Each row of a before or after table is a point. One or more steps were done to the points. Then noise was added and the rows were shuffled. The steps act on how far a point lies along the listed directions, d1 being the first. Write out the steps. A step turns or swaps two directions, mirrors them in a line or flattens them onto one, adds a multiple of one to another, or multiplies one. Angles are multiples of 10 degrees, from the lower direction toward the higher: turns from -170 to 170, lines from 10 to 170 but not 90. Use the fewest steps. Two steps may share a direction if one is a turn and the other turns, adds or multiplies; they go together, in the order done. Otherwise the lowest direction goes first.

Directions:
(1): [34 28]
(2): [ 28 -34]
Before:
[[-55 -31]
 [ 32  -7]
 [ 36  15]
 [ 19 -34]
 [ 36  43]
 [-59 -20]
 [-14  11]
 [ 27  -1]
 [  2   1]]
After (9 x 2):
[[ 31  -5]
 [ 18 -31]
 [ 47  32]
 [ 36 -12]
 [-71  -6]
 [  3   0]
 [ 43   5]
 [-15  11]
 [-67 -17]]
Steps: add 0.3 times d1 to d2

Directions:
(1): [  9 -57 -23  -9  45  -1]
(2): [ 46  25 -15  -3  16  52]
(3): [-18  40  -7  22  55 -21]
Before (13 x 6):
[[ -9  19  11  -2   4 -10]
 [  0   3  -9  18  16 -16]
 [ 56  79  -1   0   0  86]
 [ 58  27 -16 -30   4  64]
 [ 12   7  17 -23 -39  18]
 [ 14  26  12   4 -14   9]
 [  5   3  15   1  -9   8]
 [  6  25  32 -17 -34  21]
 [  9  40  15   6   6  14]
 [-22  43  10  28 -23   1]
 [ 41  25  14  12 -29  53]
 [ 17 -86 -46  18  80 -17]
 [ 19 -91 -37 -22  17  34]]
After (13 x 6):
[[  19  -36    0  -29   -4   16]
 [ -52   56   35   46  -63  -64]
 [ -29 -103  -18  -12   61  -34]
 [  19  -39    4  -26   19   24]
 [ -52   -5   25    0  -88  -22]
 [  16   -9  -27   15   38   32]
 [   7    9   -1   -6   21    4]
 [   7  -14    7   -1    5    7]
 [  15  -25   -4   -2   20    0]
 [   0  -21   -1   -2   42   -4]
 [   5  -80   -3    4   14   -2]
 [ -30  -73   -6  -31    7  -43]
 [   1   17   -3   21    6  -13]]
Steps: turn d1 and d2 by -140 degrees

Directions:
(1): [-26   9 -58  -4  74 -24  -6  -2  -4   5 -23]
(2): [ 34  22 -29 -33 -29 -28  47  24  -6 -39 -36]
(3): [ -8 -31 -43  30 -34  39   9 -10  27  28 -52]
(4): [-43 -24 -35 -33 -22  28  12  16 -54  -4  37]
(5): [  0  -6   8  67  18  16  11  62 -23 -33  -4]
(6): [ 72 -43 -27  18  11 -12   3 -25 -32  12  27]
Before (11 x 11):
[[ 18   9  42 -15 -52  15 -42 -37  23  38  29]
 [  7  13  -9   0  -9 -11  -1 -21  71  41 -72]
 [ 36   3 -70  44  -6 -36  31  -7  49  -3 -78]
 [ 10  18  22 -16   7 -18 -15 -43  49   5 -22]
 [ 10 -14 -43  15  48 -17  -6 -25   9  33 -26]
 [-15   4  58  20 -37  22 -26  -9  47  10 -53]
 [-26 -13 -43 -17  44 -18 -41 -66  31  61 -44]
 [-34  20  -4  43  28  13 -17  14  30  -3 -29]
 [-38  11 -18 -30 -48  13  46  55 -28 -24  -4]
 [-53  10  25  -1  24  21 -36 -11  -7  24   0]
 [ 43  -8 -28 -15  49 -31   9 -30  -6  25   9]]
After (11 x 11):
[[-81 -10  14   5 -16  43  -6  29 -21  18  36]
 [ 60   4  18 -22 -61  -2 -21 -35   9  25  21]
 [  9  34 -24 -43  27 -34  31   1  15  -6 -30]
 [  7   7 -50  -5  32 -28  14  -9  16  12 -49]
 [ 18 -19 -68 -26  32 -38 -16 -62  15  43 -54]
 [-46  27 -31  47   0  -9   3   2  79   8 -82]
 [ 13 -10 -21  59  37   9 -19  -7  10  12  -7]
 [ 37 -38  41  43 -21  17 -36 -37  22  31 -20]
 [  7  -4  -2  16   5  -2 -20 -34  70  60 -51]
 [ 30 -28 -11   9  26   0 -19 -30 -42  24  17]
 [ 23   6  18  -9  13 -16 -20 -52  42  10 -13]]
Steps: turn d2 and d6 by -100 degrees

Directions:
(1): [ 13 -28 -12  17 -46 -18   0 -18  13  35  30   1 -11  19 -77  40 -42  40]
(2): [ 39 -69 -13 -29   7 -46  35  31  -2  -9   0 -66   9 -35  -3 -13  -1 -15]
(3): [ -7  46 -34 -12  26  21  40  44 -12  18  69   6  35 -30 -30 -17  15  26]
(4): [ -4  41   8 -39  16 -24 -48   9 -10 -60 -12 -10 -30 -28 -70  21  13 -12]
(5): [-67 -17  -1  12  74 -12  -7   1 -35  39 -15 -33  13  36 -24  14 -19 -20]
Before:
[[-32  14   3 -29  54 -32   9  36 -27 -29   8 -36  -3 -19 -21  -4  25 -27]
 [  6 -22   0 -36  29 -19  14  27 -36   5  -1 -50   7 -21  21 -13  25 -22]
 [  2  51  -4  -1 -18  12 -21   6  10 -29  10  28 -16  -5 -19   3   3   1]
 [ 20 -27  -1  51 -62  35  -1 -40  42  41  15  19  -6  36   8   7 -20  36]
 [  6  27  21   6 -20  26 -33  -8  16 -32 -27  24 -12 -13   8  -8   6   5]
 [ 25 -17  10  20 -55  18   3 -22  22  17 -18  11 -16  18  56  -1  -5   4]
 [ 11 -42 -18  -4  39 -20  28  20 -11  25  19 -37  27   2 -40   1 -11  11]
 [ 10  -6 -17  25 -15  20  25 -19  -1  46  19  31  14  26  14  -6 -15  25]
 [ 17  12  11  10 -26  -3 -18 -19  19  13  -6  29 -17  25  -4  10  -6  18]
 [ 10  14 -12  11 -19   4   2   2  23 -24  26  24 -24 -10 -46  14 -16  27]
 [ -3  29   5 -35  16 -23 -20   1 -27 -16 -11  -2 -19   3 -26   9   0  -6]
 [-12 -25 -34  13  40 -14  54  22 -22  55  56 -13  36  10 -28  -7 -19  30]
 [-24  -2   4  23  -7  20 -17 -34   7   8   5   9 -12  29  -6  27 -27 -16]
 [ 17  35  35   9 -32   4 -23  -4  12 -21 -17  30 -17  -6  23  -1  -4  -8]]
After (14 x 18):
[[   9   28  -14  -37   10  -14   -9   34  -10  -24   16  -32  -13  -35
   -51    9   11   -2]
 [ -16  -23    0   -6   44   -5    4   28  -14   -3  -19  -41   19  -17
    -4  -18   -3  -14]
 [ -16  -45   -8   31    4  -19    5  -12   11   12    1   -9  -21   27
   -54   30  -46   16]
 [ -17  -37   -5    7   23  -24    2    7   -9   10  -21  -34   -2   21
     2    3  -20  -27]
 [  -3  -12   -3   -1    9   -3   26   -5  -23   40   -1    1   11   30
    37  -11  -11    2]
 [  35  -21  -17  -14  -31  -28  -21    3   22  -16   33  -44  -25  -25
  -121   33  -18   30]
 [  38    4   19   23  -74   -4  -31  -51   29  -15   -6   60  -39   24
   -10   27  -19   36]
 [ -16   56   17   -4    3   44  -13   -5  -23    8   -2   35    0    8
    67  -16   37   -6]
 [  22  -18   -9  -15    4  -38    7   13    1   18   13  -23   -5    2
   -47   10  -10   11]
 [ -30   11   20   31    5   28   23  -10    1   13   -9   32    6   32
    93  -23   22  -14]
 [  24   17    6   29  -38   31  -13  -35   24   14    7   55   -7   33
   -11   16  -11   40]
 [  44   -9   -4  -21  -32  -29  -20  -15    3  -28   -7    3  -29  -11
   -51   18  -10   11]
 [  31  -35  -19   -6  -26   -4   24   -1   15   -4   37  -26    1  -20
   -19   12  -20   -5]
 [ -10   -1   13  -11   41  -28    8   36  -20    1   -6  -39   13  -19
    -8  -10   -7  -27]]
Steps: multiply d1 by 1.6; turn d2 and d3 by 160 degrees; turn d4 and d5 by 140 degrees
